Each row is a point. The last column is the point's height on a tilted bowl or saddle (a function of degree 2), plus a little noise. Along how many of its main directions does it bend up, bend down or stay straight?

Points (18 x 4):
|  34 |  36 |  30 |  43 |
|  11 | -44 |  -7 |  24 |
| -22 | -28 | -27 |  16 |
| -39 | -35 |  -4 |  21 |
| -24 |  33 |  -6 |  19 |
| -15 |  41 |  13 |  26 |
| -33 |  35 |  -5 |  21 |
| -40 |   5 | -21 |  15 |
|  49 |  24 | -17 |  34 |
| -41 |  32 |  24 |  32 |
|  17 |   7 |  12 |  18 |
|  48 |  20 | -41 |  37 |
| -41 | -78 |  23 |  58 |
|  35 |  32 | -82 |  59 |
|  30 |   2 |  -9 |  19 |
|  -1 | -43 |  40 |  35 |
| -28 |  12 |  29 |  23 |
|  18 |   6 | -15 |  14 |
Directions: 3 up, 0 down, 0 straight

Points (17 x 4):
| -38 | -10 | -29 | -16 |
| -33 | -15 | -65 |   4 |
|  -5 | -44 |  10 | -42 |
| -48 |   2 | -20 | -31 |
|  -1 |   3 |  39 |  -3 |
| -21 |  -8 |  23 | -25 |
| -24 | -40 | -18 | -38 |
| -16 |  12 | -33 |  15 |
|  76 | -24 | -21 |  -8 |
|   1 |  18 | -46 |  27 |
|  14 |  63 | -25 |  -6 |
| -60 | -29 |  -5 | -90 |
|  32 |  16 |  -2 |  31 |
|   4 |  10 |  -3 |  20 |
| -23 | -22 | -60 |   9 |
|  29 | -32 |  -8 |   4 |
|   1 | -14 |  71 | -37 |
Directions: 0 up, 2 down, 1 straight

Points, 15 rows:
|  41 |  36 |  70 | -77 |
|  21 | -25 |  36 | -29 |
|  27 |  -5 |  -4 |  -6 |
|  62 |  20 |   9 | -50 |
|   1 |  57 | -41 | -22 |
|   7 | -15 |  -7 |   3 |
| -16 | -76 | -22 | -28 |
| -54 |  24 |  33 | -31 |
|  71 | -46 |  10 | -57 |
| -11 | -11 |   5 |   1 |
| -16 |  26 | -35 |   7 |
|  13 |   2 |  23 | -14 |
| -21 | -36 | -22 |   1 |
| -15 |  -2 |   6 |   1 |
|   1 |   4 | -20 |   7 |
Directions: 0 up, 3 down, 0 straight

Points, 16 rows:
| -12 |  12 | -19 | -26 |
| -35 |  15 |  14 | -30 |
|   2 |  48 |  20 | -13 |
|  17 | -47 | -32 | -22 |
| -12 |  49 | -54 | -65 |
|  33 |   6 | -16 | -16 |
|  27 |  32 | -70 | -57 |
|  25 |  -7 | -16 | -19 |
| -41 | -20 | -41 |  -9 |
| -36 | -14 | -19 | -17 |
|  10 | -31 |   1 | -23 |
|  37 |  11 | -67 | -44 |
|  37 |  28 | -33 | -25 |
|  -6 |  65 |  -4 | -38 |
|  -9 |  20 | -21 | -28 |
| -36 | -39 | -31 |  -4 |
Directions: 1 up, 2 down, 0 straight

Points (25 x 5):
| -16 |  38 |  12 | -54 |   2 |
| -31 |  19 |  18 |  12 |  -9 |
|  27 | -24 | -20 |   9 | -32 |
| -61 |  -1 |  -6 |  27 | -31 |
| -46 |  26 |  11 |   2 |  -4 |
|  16 |  48 |  -5 | -43 |   9 |
|  50 | -10 |  -9 |   2 | -28 |
| -33 |  39 |  29 |  43 | -24 |
|  17 | -27 |  35 |  -1 | -37 |
|  61 |  14 |  15 |  70 | -35 |
| -55 | -12 |   8 |  18 | -32 |
| -23 |   5 | -16 | -18 |   0 |
|  25 |  -6 |  -6 | -29 | -16 |
|  18 | -52 | -32 | -14 | -65 |
|   4 | -15 |  -2 | -20 | -17 |
|   6 |  52 | -68 |  25 | -37 |
| -58 |  38 |  19 |  21 | -21 |
| -13 |  43 | -22 |   4 |   6 |
|  43 |  82 |  20 | -35 | -26 |
| -18 | -68 |  61 |  64 | -87 |
|  -5 |  -2 |  -8 |  -2 |  -5 |
|   1 | -44 |  14 |  25 | -44 |
|  15 |  -3 | -23 |  39 | -25 |
|  -6 |  14 |  26 |  36 | -14 |
|  48 |  18 |  16 | -14 | -16 |
Directions: 0 up, 3 down, 1 straight

Points, 25 rows:
|   9 | -19 | -34 |  12 |  15 |
|  49 | -17 | -41 |  16 |  46 |
|  67 |  -4 |  24 |  35 |  42 |
| -24 |   4 | -16 |  26 |  29 |
|   0 |  39 | -21 | -33 |  -4 |
| -42 |   1 |   6 | -56 |  53 |
|  34 |  13 | -18 | -15 | -11 |
|   4 |  14 |  31 |  68 |  25 |
|  13 |  35 |  -7 | -13 | -25 |
| -51 | -41 | -62 |  29 |  22 |
|  46 | -21 | -12 |  38 |  38 |
| -32 | -34 | -30 | -17 |   0 |
|  21 | -11 |  22 |  39 |  33 |
|  29 |  10 |   6 |   5 | -10 |
|  18 |  28 |  -8 | -74 | -26 |
|  20 | -30 | -85 | -59 |  64 |
|  -5 |  25 |  18 | -39 |   7 |
|   6 |   1 |  11 |  -6 |   9 |
|  16 |  13 | -40 |   9 |  15 |
| -28 | -33 |  36 | -36 |  67 |
| -21 |   2 | -18 | -55 |  16 |
|  62 |  29 |  -7 | -38 | -41 |
|  -1 |  14 | -23 |  65 |  11 |
| -28 |  -4 | -11 |  36 |  34 |
| -15 |  54 |   3 |  11 |  -6 |
Directions: 2 up, 1 down, 1 straight

Points, 24 rows:
|   1 |  46 |  27 | -27 | -33 |
| -10 |  26 | -21 | -18 | -16 |
|  40 |  21 |  -9 |  31 | -15 |
|  40 |  27 | -70 |  -3 | -38 |
| -14 | -31 |   4 |   2 |  -9 |
| -69 | -16 |  42 |  44 | -58 |
|   4 |  68 | -52 | -27 | -57 |
|  15 |  44 |  64 |  24 | -50 |
|   1 |  20 |  15 |  25 | -11 |
|  35 |  35 |  53 | -13 | -40 |
|  -7 |   3 | -32 | -56 | -33 |
|  41 |   6 |  45 | -41 | -37 |
|  -5 | -39 | -33 | -14 | -16 |
| -23 |  16 |  -5 |  -9 | -13 |
|  53 |  27 |  10 |  31 | -24 |
|  18 |  29 |  16 | -55 | -36 |
| -36 | -35 |  46 |  18 | -35 |
|  42 | -12 |  37 | -23 | -24 |
| -21 |  -4 | -17 | -19 | -13 |
| -45 |  26 |  -2 | -19 | -30 |
|  16 |   0 | -19 |  21 |  -4 |
|  16 | -31 | -15 |  12 |  -6 |
|  14 |  -6 |  77 |   1 | -44 |
|   7 | -38 | -53 |  28 | -23 |
Directions: 0 up, 4 down, 0 straight
